Each point is reached from the start by the listed moves, each made once or not at all, plus a little noise. Say if it took an odd or an even number of moves. Then give how often each move was made.
(in the rows, 128 means zero)

Moves:
(1): [183 159  94]
(2): [ 91 173  72]
(3): [127 182 153]
Start: [124  87 152]
Points:
[179 170 143] -> even (1, 0, 1)
[174 114 124] -> odd (1, 0, 0)
[ 83 187 116] -> even (0, 1, 1)

Moves:
(1): [196 102 115 140 126 107 133 110 116]
(2): [138 156 143 130 134 112 113 132 138]
(3): [126 104 192 124 118 126 134 125 127]
(4): [123 127 134 154 103 130  99 136 110]
(5): [113 109 123 135 152 114 112 125 139]
(6): [131 135 135 107 149 158 108 115  95]
(7): [132 133 147 161 155 148 145 106 124]
(8): [122 124 120 128 149 106 139 184 134]
Start: [ 83 112 182 133 114 145 136 155 123]
Points:
[ 88 142 201 141 140 141  81 209  88] -> even (0, 1, 0, 1, 0, 1, 0, 1)
[146  89 249 168 107  85 115 203 106] -> odd (1, 1, 1, 1, 0, 0, 0, 1)
[ 58  70 247 143 145 139  89 203  89] -> odd (0, 0, 1, 1, 1, 1, 0, 1)
[148  64 236 139 104 123 147 137 110] -> even (1, 0, 1, 0, 0, 0, 0, 0)

Moves:
(1): [152 102 116 127 139 138 125 148 113 129 144 141 133 122]
(2): [142 170 136 115 144 121 117 107  93 141 129 124 161 136]
(3): [162 132 167 116 137 130 141 122 129  66 110 150 108 122]
(4): [ 97 131 181 167 125  95 124 145 103 154 127 142 147 112]
(5): [121  84 131 123 169 155 127 118 127 104 126 135 124 169]
(6): [107 137 115 122 115 162 140 128 119 134 133 135 138 122]
(7): [155 137 135 154 158 114 181  99 149 131 127 124 128 116]
(8): [102 132 128  95 160 121 140 158 139 123 153 134 136 134]
(9): [141 164 159 144 116 133 118 106 151 151 146 147 111 126]
(10): [135 124 137 100 137 127 143 121 122 164 100 139 114 126]
(11): [121 116 139 122  94 104 134 108 112 135 165 133 135 137]
(12): [112 125  98 133 134 125 116 121 115 109 120 161 122  95]
Start: [103 127 101 132  95 126 112 105 126 178 116 151 106 106]
Points:
[ 59  83 176 149 165  79 182  91 114 188 165 182 141 125] -> odd (0, 0, 0, 1, 1, 0, 1, 1, 0, 0, 1, 0)
[ 52 183 154 180 134 106 161  97 143 212 157 229 124  42] -> even (0, 0, 0, 1, 0, 1, 1, 1, 1, 0, 0, 1)
[149  49 122 117 151 121 184  54 105 199 137 186 102 131] -> odd (1, 0, 0, 0, 1, 0, 1, 0, 0, 1, 1, 0)
[ 93 170 228 147 122  89 122 127 132 162 141 213  98  89] -> even (0, 0, 1, 1, 0, 0, 0, 1, 1, 0, 0, 0)
[139 165 119 106 127 116 107  71  80 107  92 201 118  74] -> odd (0, 1, 1, 0, 0, 0, 0, 0, 0, 0, 0, 1)
[ 62  93 180 105 123 133 132 112  91 249 188 233 127 134] -> even (1, 0, 0, 1, 1, 1, 0, 1, 1, 1, 1, 0)
[ 83  97  97  55 100 135 154 131  94 227 165 197 125 105] -> odd (1, 0, 0, 0, 0, 1, 0, 1, 0, 1, 1, 0)
[146 177 159 122 100 114 182  29  88 140 137 173 133 101] -> odd (0, 1, 1, 0, 0, 1, 1, 0, 0, 0, 1, 0)
